Each row is a point. Any point is a mix of the corners, with weights that add up to 1. It lies inside the corners' shape when no weight is negative. Is each point inside? If not, which corners have a negative weight?
In the rows, zero is written as 128.

Corners:
(1): [117 171 197]
(2): [127 116  24]
(3): [159 174  97]
(4): [171 155 234]
Points:
[127 166 166] => inside
[118 150 165] => outside (3)
[136 161  80] => outside (4)
[129 126 111] => outside (3)
[125 115  62] => outside (3)

Corners:
(1): [105 187 126 141  43  87 130  99 188]
(2): [160 104  37 115 194 154 118 145 115]
(3): [133 140  88 110 192 224 108 181  79]
(4): [135 208 138 174 147 132 162  91 103]
(5): [132 184 119  67   7  42 173  96 155]
(6): [160 123 159  67 116  67  62 158 138]
(7): [133 125 144 104 111 109 173 159 154]
(8): [ 88 124 135 144 154 162 186  54 122]
(9): [ 58 150 112 182 159 158 177  88  47]
(10): [195  84 130 134 116 145  70 167  91]
Points:
[137 142 121 124 134 120 121 128 115] => inside
[142 135 130 117 106 115 124 139 132] => inside
[156 160 129 142 152 111 137 124  88] => outside (1, 3, 8)
[ 77 183  99 148 106 135 184  78 108] => outside (6, 7, 10)
[139 124 123 131 142 139 125 131 116] => outside (5)
[147 121  85 118 156 139 131 141 121] => inside
[110 170 141 124 107 109 160 111 130] => outside (2, 10)
[158 128 123 114 118 134 114 143 118] => outside (9)
[123 137 122 117  88  85 145 115 146] => outside (3, 4)

Corners:
(1): [ 41 151 164 139  42 165 137  34 172  67  86 152  65 139  58 120  72 177]
(2): [153  37  86 185 236 136 110 207 112 166 145 224  95  97 125 151 120 115]
(3): [ 91  98  37 169  71  82  75 184 225 101 100  81 119 121 107 179  92 208]
(4): [ 62  47 170 154 112 161 149  64  71 153 126 117 111  58 163 231 130 141]
(5): [101 113 223 107  41 109 112  93  87 150  39 106 126  81  62  27  97  90]
(6): [118 187 177 102 140  27 113 108 110 169  34 138 117  38  60 177  94  66]
(7): [135 190  86  58 192 130 111 146  44  74  53 123  96  74 130 161 171 122]
(8): [163  44  97   9 160 115 113 164 171  93  19 138  99  94 111 184  94 106]
(9): [ 48 206  47 164  82 107 117 120 103 102 108 187 200 201  92 193 176 144]
(10): [139  85 179 122  78 192 145 143  64 189  98 183 162  82 155  94  76 137]
(11): [203 134 190  60  83 141  97  51  88 137 154  93 113 153  90 147 118 122]
(12): [ 88 108 226  76  79 135 156 231 129 138 207 131 245  44 185  17 180  99]
(13): [121 158  88 115 140 162  91  80 131 133 133 154  92 116  77 138 182 187]
(14): [ 47 198 128  65  32  57 108 182 121 149 112  93  56  63  49  60  65 139]
(15): [102 115 133 119  64 174  81 172 177 126 148 184 165 154 200 196 167  88]
(16): [110 222 154  92  81 170 149 168 186 158  96  87 142 203  48  66 180 116]
(17): [135 190  95 144 127 171 156  11 144 188  38 128  74 239  99  64 154 155]
(18): [175 203 113 124  62 118 184 138  68 141 144  95 103 120 130 145 212 141]
(19): [124 151  73  46  75 175 134 178 142  86 171  79 149 101 124 164 138  76]
Points:
[111 138 132 100  97 126 119 129 133 129  98 126 116 118  99 128 130 120] => outside (10)
[121 143 113 115 114 128 116 119 125 136  91 138 101 125  92 150 125 130] => outside (12)
[114 127 123 111 103 137 115 121 115 128 105 144 122 105 124 138 128 135] => outside (16)
[103 164 148  90  47 120 140 122 145 131 101 104 136 132  88  85 115 126] => outside (2, 4, 7, 13, 15)
[ 97  75 131 105 121 164 100 149 159  76 136 151 159 118 124 163 151 126] => outside (6, 10, 14, 17, 18)
[114 137 132  97  96 131 114 138 120 119 111 128 130 106 111 142 134 121] => outside (17)
[117 129 134 117 105 145 123 153 125 149 112 148 126 118 115 122 126 124] => inside
[104 156 128 135  83 134 110 100 121 134 106 129 111 130  96 144 130 139] => outside (8, 12)

Corners:
(1): [119  92 127 149 148  86  93 114 139  71 162  74 108  66 130 177 104 169
 137  66]
(2): [124 159 170 151 199 174 140 114 186 187 155  82 142 106 178 159 100 160
 124 109]
(3): [168 184 123  26 177 143  77 142 109 147 151 106  88 119  59 129 157 152
 144 128]
(4): [147 100  94 181 172 144 148  72 112  65 104 112 137 112 125 147 114 134
  91 111]
(5): [115  70  97 142 145  95 112 132 111 134 157 128  99  81 135 151 168 155
 162 146]
(6): [129 101 200 100 179 114 163  82 136 155 136 134 103  95  82 185 125  99
 118 156]
(7): [ 50 108 131 187 122  98 126 182 166  88 109 105  50 139 173 142 155 125
 201 128]
(8): [166 150 155 158 162 117  94  52 137 148 121 107  95 127 120 143 173  87
 124 159]
(9): [ 62 105 150 129 152  37 131 102  51 125 118 129 124 107 115 148 140 127
 132 101]
(10): [ 99 123 157 102 131 159  75  80  87 150  91 196 172 142  96 154 147   7
 122 185]
(11): [160 158 140  45 209 129 115  46 118 115 125 133 152 185  97 179  93  62
 138 140]
(12): [100 151 123 187  83  79 153 113 152 136 142 118 188 141 207  67 145 120
 162  80]
(13): [146 110 116 152 148  61 121 103 141 138 115 151 115  85  85 171 171 101
 137 102]
(14): [ 99 139 109 115 123  81 130 155 125 172 129  93 161 107 103  97 132 177
 160 152]
(15): [ 98 143 150 112 196 120 122  68 118 144 149 118 117 182  97  87 121 180
 188  45]
(16): [166 200 129 122 144 183  95  19 137 104  43 150 150 152 138 136 165 169
 152 131]
(17): [133 157 150 137 177 112 147 107 201 189 165 169 128 102 137 101  94 120
 131 163]
(18): [ 76 115 134 144 183 141 107  87 122  60 136 129 155 155 116 198 147 167
 111 100]
(19): [ 70 166  74  43 129 148  92 126 162 133 115 113 123 112 106 121 161 140
 154 153]
(20): [ 22  97 102 153  82 129 105 161  90 147 188 127  92  90 146 213 118 126
 129 151]
(21): [117  67 143 124 117 126  76 150 178 144 136 132  32 101 142 162 117 146
  99 110]
Points:
[126 141 172 159 115  80 118 139 139 175 118 122 102  74 139 152 138 102
 120 142] => outside (4, 5, 11, 15, 18, 19)
[119 105 142 137 154  88 123 109 123 127 140 130 119 118 115 139 135 109
 135 122] => outside (2, 16, 19, 20)
[ 99 117 138 130 147 115 114 116 132 130 136 126 112 119 120 156 126 109
 129 126] => outside (5, 16)
[ 95 107 148 121 166 138 119  95 132 121 117 144 115 117 116 180 123 115
 126 134] => outside (3, 8, 12, 14)
[119 125  97 150 137 119  98 120 124  91 145 113 103 140 136 128 135 174
 148  99] => outside (2, 6, 9, 10, 13, 19)
[120 125 137 142 151 118 119  98 115 124 125 138 143 114 123 162 137 102
 127 144] => outside (15, 19, 21)
[154 126 123  86 171 135 103  75 130 110 105 120 145 125  90 145 144 148
 126  95] => outside (7, 8, 9, 17, 20)
[ 83  88 126 130 161 101 126 131 133 124 150 125 116  94 115 165 105 126
 128 120] => outside (3, 8, 12, 16)

Corners:
(1): [109 114 101  86 105  93 124  78 166 246 113  96  82  98 144 127 159 142
  83 181]
(2): [132  70 194 161  74  66 116 110 123 143 149 112 249 221  60  85 194 139
 166  67]
(3): [ 77  95 220 200  38 112 172 164  76 158 131 120 232 109 104  70 157 145
 155  72]
(4): [151 198 137 115 188 181  76 111 196 145 149 135 123 102 112 153  94 148
 176  66]
(5): [101 166  94 111 158 212  88  90 121 136 109 115  54 108 139 163 123 119
  27  63]
(6): [ 80 127  63  17 190  98 114  91 100 197  99 116  96 173 184 133 164 134
  49 165]
(7): [159 148 149 199  56 115 155 145  41 148 121 121 188 170 144 163 140  84
 212  86]
(8): [196 174 168 135 161 159  81  97 140  99  71 169 113  39 124 172 153 115
  72  91]
(9): [116 158 201 171 152 191 100 112 172  88  85 174 125  87  81 188 140 190
 160  93]
(10): [144 170  57 130 198 201  92  85 184 120  37 165 168 109 131 195  22 191
  33 105]
(11): [ 93 117 184 199  49  87 200 118 141 146 156 134 168 191 187  69 148 121
 140 180]
(12): [170 164 112 206 177 166 137 101 132 105 125 173 184  65  95 235  86 159
  88 128]
(13): [133 118 126 126 171  38 179 190 120 155 103  78  86 199 146 104 164 142
 132 112]
(14): [ 71 135  49  96 111 106 134 132 100 174 131 111 106 141 154  32 167 162
 105 158]
(15): [115  49  90 100 142 180 220 119  72 155 122 124 113 157 127  87 137 122
 170 154]
(16): [185 169 100 168 179 141  26 131 109  52 169 113 194  86 140 236  35 194
 169 141]
(17): [ 94 114  11  55 169  77 163  58 139 106  75  88  59  94 204 107 197 162
 109 155]
(18): [ 66 123  96 150 113  39 167 109  63 135 110 104 113 205  93  79 109  91
 145 155]
(19): [ 87 146 121  78 111 105 174  91 112 164  90  55 117 107  99 119 175 127
 133 212]
(20): [ 97  99 157 186  30  84 187 186 114 138 127 117 219 148 110 124 140  47
 195 168]
(21): [194 187 157 157 124 168  76 125 119  55 121 168 185  51  31 236  74 203
 135  49]
Points:
[111 138 126 138 123 131 143 118 110 144 112 122 134 118 133 125 132 146
 120 124] => outside (2, 20)
[127 150 101 136 170 149 119 105 124 122 116 133 117 120 137 174  93 170
 120 113] => outside (2, 8, 14, 19, 20)
[119 130 126 137 126 130 137 116 126 142 107 132 135 137 125 128 141 137
 113 102] => outside (16, 19)
[131 136 135 147 124 131 137 113 127 131 111 135 145 125 136 134 128 135
 119 129] => inside
[118 121 133 142 114 125 146 125 102 148 118 122 151 144 118 127 138 133
 127 129] => outside (4, 17)
[111 136 130 148 114 103 123 132  93 111 118 114 160 134 113 152 150 138
 146 109] => outside (1, 4, 8, 10, 11, 15)
[127 130 130 149 124 128 135 127 110 126 116 134 158 135 122 137 129 133
 133 108] => outside (1, 19)
[134 139 141 140 133 135 126 126 128 123 114 122 130 101 115 147 150 152
 147 107] => outside (6, 10, 11, 18)

Corners:
(1): [113 170 190 111 148  78 140 102  97  55 154 119 159  74  71 144 136 173
 106  43]
(2): [111 111  47 122 133 105 113  80 131 143 217  91 112 167 138 135 128 121
 162 133]
(3): [129 114 102 127 159 145 150 177 142 149 105  87 135 104 192 130 111 135
  82  85]
(4): [118 148 249  58 126 145  52 149 158  80 189 117 136 132  57 118 129 120
 122 188]
(5): [102  91 176 248 114 133 169 156 126 126  54  94  97 100 118 181 137 163
 143  63]
(6): [104 151 155  69 139 132 175 186 124 147 132 104 124 136 130 103 154 135
 112 107]
(7): [110  48 107 156  96  75 120  58 155 144 133 105 141 164 176  97 137 176
 154 210]
(8): [122 134 136 106 131 172  99 178 109 212 127 118 125  98  65 170 136 163
 100  88]
(9): [101  93 159  95 139 202 118 196  93 141 116  83  67  40  85 184 114 149
 148 103]
(10): [108 129  44 129  56  78 179 172 174 193 149 166 150 125 189 165 175 144
 128  72]
(11): [ 84  84 111 127 158 188 126  82 163 131 141 170 178 169 157 122 127 181
 152 162]
(12): [106  98  60 127 167  84 168  46 179 125 167 136 142 179 111  28 102  74
 113 224]
(13): [ 58 145 168 113 135 115 102  83 122 173 131  98 130 108 128 100  72 133
 163 166]
(14): [123 182 154 102 175 126 138  49 158 122 101  66  94 106 107  99  86 165
 162 171]
(15): [119 126  55  88 178 147  56 116 132 110 121 126 145 128 167  53 183 114
 148 178]
(16): [105 100 183 171 141 112 158 153 156 177 187 136 129  64 159 158 137 201
 121  52]
(17): [129 153 204 110  69 139 137 123 135 185 112  93 153  88  65 189 176 118
 107 110]
(18): [ 79 180 114 170 137 168 154 119 132 151 119 169 111 124 140 191 169 178
  49  92]
(19): [151  93 118 151 168  56 168 155 120 124 116 110 146 136 153 101 105  97
 108 205]
(20): [153 169 216  36 148 190 102 113  73 151 124 126  68 116  86 122 113 121
 152 126]
(21): [147 124 183 160 103 117 163 100 128  99 144  87 145  74 152  86  88 166
 148 106]
Points:
[125 120 111 128 127 132 129 131 134 131 132 129 148 141 151 129 153 144
 118 119] => outside (9, 12, 13, 14, 16)
[111 125 128 127 143 137 142 129 132 147 131 120 131 111 139 127 134 147
 128 112] => outside (4, 7)
[104 135 160 131 126 134 155 153 138 141 128 116 134  88 108 155 127 154
 111  95] => outside (2, 7, 15, 20)
[120 127 160 130 121 128 139 127 132 146 138 109 133  98 119 137 131 150
 125 111] => inside
[120 129 155 115 145 146 128 105 133 128 139 107 116 114 112 124 127 153
 131 126] => outside (10, 13, 19)
[111 120 126 132 122 124 140 132 145 152 139 110 134 119 136 133 136 142
 123 129] => outside (1, 20)
[118 146 181 127 143 149 140 141 106 144  92  93 103  78 114 146 128 160
 116 103] => outside (2, 4, 10, 11, 12)
[107 130 126 127 136 140 142 133 137 148 132 118 117 116 142 134 130 137
 124 126] => outside (1, 7, 8)

Corners:
(1): [146  42  69  73 122 134 131 111 145 107 114 132 157 155 112 161  73 144
 153 142]
(2): [ 97 126 157 147 111 109 145 130 145 100 145 108 114 153 110 101 118 105
  79 146]
(3): [131  80 104 129 126 131 144 104 101 121 122  82 137 165 101 137  65 112
 108 114]
(4): [145  88  96  70 170 112 130 117 111 159 102 146 158 128  93 169 116  87
 139 126]
(5): [128 110 112 152  91 149  96 149 152 111 124 124 135 117 113 112  83 129
 136  75]
(6): [120 193 191 105  75 168  80  96 145 101  96 133  73 118 141 104 137 144
  98 199]
(7): [128 128 106 109 166  98 131 127 162  94 144  60  54 169 133 169  95  57
 144 187]
(8): [134 124 122  98 124 154 128 119 109  79 165  45 180 128 106 155 120  49
 127 127]
(9): [146  39 122 123 125  78 138 162 134  98 131 155  99 137  66 158 104  82
 144  72]
(10): [104 130 209 112 131 155  95 155 111 153 110 140 133 119 145  98 100 149
  85 145]
(11): [125 106 162 102 118 118 148 128 136 154 118 142 114 156 155 151 146  99
 144 105]
(12): [147 108 154  91 126 132  73 156 145 135 118  79 120 103 136 120 121 122
  90 105]
(13): [123 166 146 107 120 154  92 150 171 116 144 159  22  81 123  89 140 111
 140 115]
(14): [143 146 134 130 112 146 162 146 107 121 104  68 130 136 106 105 136 118
 155 124]
(15): [ 66 113 139 136  73 141 127 103 101 107 153 147 120 103 176 107 182 123
 162 148]
(16): [175 107 153 121 164 149 147 163 131 177 101  85 122 115 128 191 142 115
 104  92]
(17): [128  77  77 114  97  98  87  87 126  66 249 114 178 147 120 114 151 133
 170 163]
(18): [140 126 149 143 136 117 167 135 107  97 173 150 113 138 186  93 127 156
 131 117]
(19): [129 123 193 104 128 112 154  76 131 115  94 137  98 117 147 102 144 166
 127 147]
(20): [175 142 204 162  86 186 107 160 148 153  90 149  62  28 153  48 109 106
  93  78]
(21): [111 128 198 100  87 118 143 117  91 161 117 156 150  92 165 126  99 150
 126 137]
Points:
[133 115 149 119 112 137 124 126 125 119 129 128 125 112 131 112 116 131
 124 122] => outside (7, 11)
[151 133 122 112 138 145 130 127 145 112 107  82 109 131 110 131 102 103
 107 137] => outside (9, 10, 11, 15, 17, 21)
[130 111 148 120 118 130 124 135 119 125 132 114 129 125 127 131 120 106
 121 121] => outside (1, 13, 19)
[129 129 153 122 115 142 117 125 140 120 123 111 100 121 145 104 132 135
 120 137] => outside (4, 8, 9, 21)

Corners:
(1): [157 128 109 135  94 108 110 120 105 162 139 101 125 137 131 121  94 158
 153 131]
(2): [103 117 102 123 135 138 158 146 113 147 133 112 135 140 138 183 161 113
 147 138]
(3): [162 143 164 197 138 126 144 156 143 160 133 116  99  77 124 126 148 147
 112 100]
(4): [142 134 140 148 132 110 165 155 146 136 131 205 104 143 128 157 159 148
 100 151]
(5): [163  42 132 112 137 107 141 151 141 165 124  92 157  93 123 120 153 112
 144 101]
(6): [173 139 107 168 112 134 114 116 132 157 187 115 126 132  92 122 118 123
 124 136]
(7): [143 153 146 182 142 160 148 110 129 161 130 100 122 140 117 116 121 151
 127 143]
(8): [126 122 106 127 119 127  55 123 127 164 128  98 157 128 129 110 123 122
 135  91]
(9): [103 132 114 202 124 126  81 143 161 124 225 117 131 144 123 120 141 118
 127 142]
(10): [159 125 135 137 101 111 153  88 150 166 153 131 125  91 129 118  79 142
 159 136]
(11): [106 141 100 121 120  95 141 116 139  83 130 152  95 117 131 126  96 108
 148 160]
(12): [162 152 137 133 149 130 170 157 129 150 161 111 116 137 133 115 158 117
 114 135]
(13): [118  88  98 131 108  92 158 120 121  88 149 167 150  96 138 123 161 121
 166 139]
(14): [142 145 108 145 140 111 142  98 136 114 131 114 149 144 145 117  90 116
 133 122]
(15): [117 144 115 128 133  91 155  88 115 158 133 120 109 148 128 134 119 132
 137 133]
(16): [ 69 159 189 130 140 115 126 103 120 151 126  81 108 144  76 125 142 178
   7 112]
(17): [ 99 167 148 157 119  91 172 149 126 129 140 234 136 132  93 118 142 125
 139 140]
(18): [178 136 110 147 142  99 111 142 124 162 137 103 148  40 149 119 112 101
 169 143]
(19): [159  94 171 145 114 139 119 118 102 145 131 112 123 138 128 111 143 111
 120  96]
(20): [ 89 142 138 130  90 108 111 123 131 143 113 106 120 154 108 128 148 134
  76 150]
(21): [135 136 143 110 144 102 123 123 141 153 115  95 151 102 115 138 146 137
 150 127]
Points:
[138 128 128 140 119 114 132 119 129 148 140 120 130 119 125 125 122 135
 136 131] => inside
[127 131 123 137 122 109 135 125 130 131 137 127 126 119 126 125 131 125
 132 138] => inside
[119 145 129 148 132 113 119 144 134 125 146 133 133 116 120 134 153 119
 117 137] => outside (1, 5, 7, 10, 15)
[102 151 126 129 127 111 119 123 129 136 134 123 124 150 117 136 138 118
 106 140] => outside (1, 3, 5, 7, 10, 13)
[110 163 130 146 125 109 139 134 141 140 145 157 117 144 109 133 136 133
 108 141] => outside (1, 5, 7, 13, 18, 19)
[122 132 132 143 124 112 135 121 125 138 135 121 125 123 125 122 127 131
 124 126] => outside (4, 6, 21)
[123 111 138 149 121 131 116 125 138 140 136 113 126 120 117 127 142 135
 117 117] => outside (1, 12, 14, 15, 17, 18)
[123 130 139 144 127 120 139 128 134 141 137 128 124 135 117 128 144 131
 111 130] => outside (1, 18)
[133 129 130 142 127 116 146 127 129 139 140 125 125 123 123 130 134 129
 131 137] => outside (8)

Corners:
(1): [151 111  60  73 132 113  81 178 172  56 208  97  35  34  65  92 169 158
 179 139]
(2): [119 153  84 117 158 135  78  53 134 207  88 209 173 135 181 128  33 149
 137 108]
(3): [190  53 156 182  42 130 123 193 177 218 175  84 101 171 121 100 157 171
 147  88]
(4): [ 70 147 189  50 107 136  61 133 102  77 144  82 159 123 130 124 150  84
 138  83]
(5): [103 127  84 109  62 158 138  74 198 119  81 163 158  93  48 107  59 126
 126 180]
(6): [144 100 125  64 130 122 186 197 131 218 158 205 127 167  84 109 118 139
 121  49]
(7): [183 152 132 150 189  64  56   9  98 198 189 159 137 123 159  47 109  29
 142 107]
(8): [106 202 207  93  55 123 162  74 144 216  69 149 100 127 147 166 172  10
 145  73]
(9): [179  97  89 123 191 173 120 113  47 139 191 157  70 151 161 116  77 109
 186 132]
(10): [150  75  88  79 145  75 148 103 120  93 129 138 103  89 206 153 160 170
  93 126]
(11): [187 132  73 158 174 152 138 193 159  60  86  90  90 123 135  85 163 147
 151 155]
(12): [199 178 115  94 160 126  53  57 125  54  57 108 149  83 134 161  65  98
  86 139]
(13): [164 135 203  61 134  35 103 160 155 139  88 161 122 164 172  98 159 152
  90 225]
(14): [ 74  32 201  54 124  63  65  50  52  96  95  52  87 145 114 107 128 175
  81  80]
(15): [104 205  44 194  67 115  80  46 209 156 196 138 131 134  87  96 105  69
  55  67]
(16): [ 97  91 180  34  86  97 111 132 148 122  82 196 140 127  88  97  58  98
 142  81]
(17): [ 60  67 111 132 169  83 156 140 131 241 218  57 144 155 199  44  87 113
 181 149]
(18): [125  48 119 184 112  61 112 135 138 172 176 118 109 187  93 157 186 150
 142 183]
(19): [ 31  65 163 150  87 126 180 190  54 217 159 121 108 147 164 105 123 138
 121 101]
(20): [ 22  60  50  71  87 173 104 225 203 180 141 147 168 123  94 112  88 112
 118 192]
(21): [156 120  73 118  20  84 144 202 182 170 104  42 176 156 133 113 152  95
 135 195]
Points:
[114 118 143 105 117  97 108  55 100 144 122 123 134 135 137 127 103 106
 113  99] => outside (1, 3, 11, 13, 20)
[112 107 104  89 126 112 115 135 140 138 135 144 132 125 120 106 106 125
 123 142] => outside (3, 8)
[125 103 121 106 116 101 124 124 138 148 131 134 119 130 138 130 138 124
 123 133] => inside
[118 108 115 110 131 104 115 114 130 163 147 129 125 130 143 103 113 123
 130 117] => inside
[117 105  88  94 127  91 108 133 145 179 156 160 141 143  94  86  80 124
 118 147] => outside (3, 4, 8, 10, 11)
[ 90 112 138  95 104 111 117 123 127 137  95 143 133 144 142 122 116 128
 111 142] => outside (1, 3, 6, 7, 12, 17)
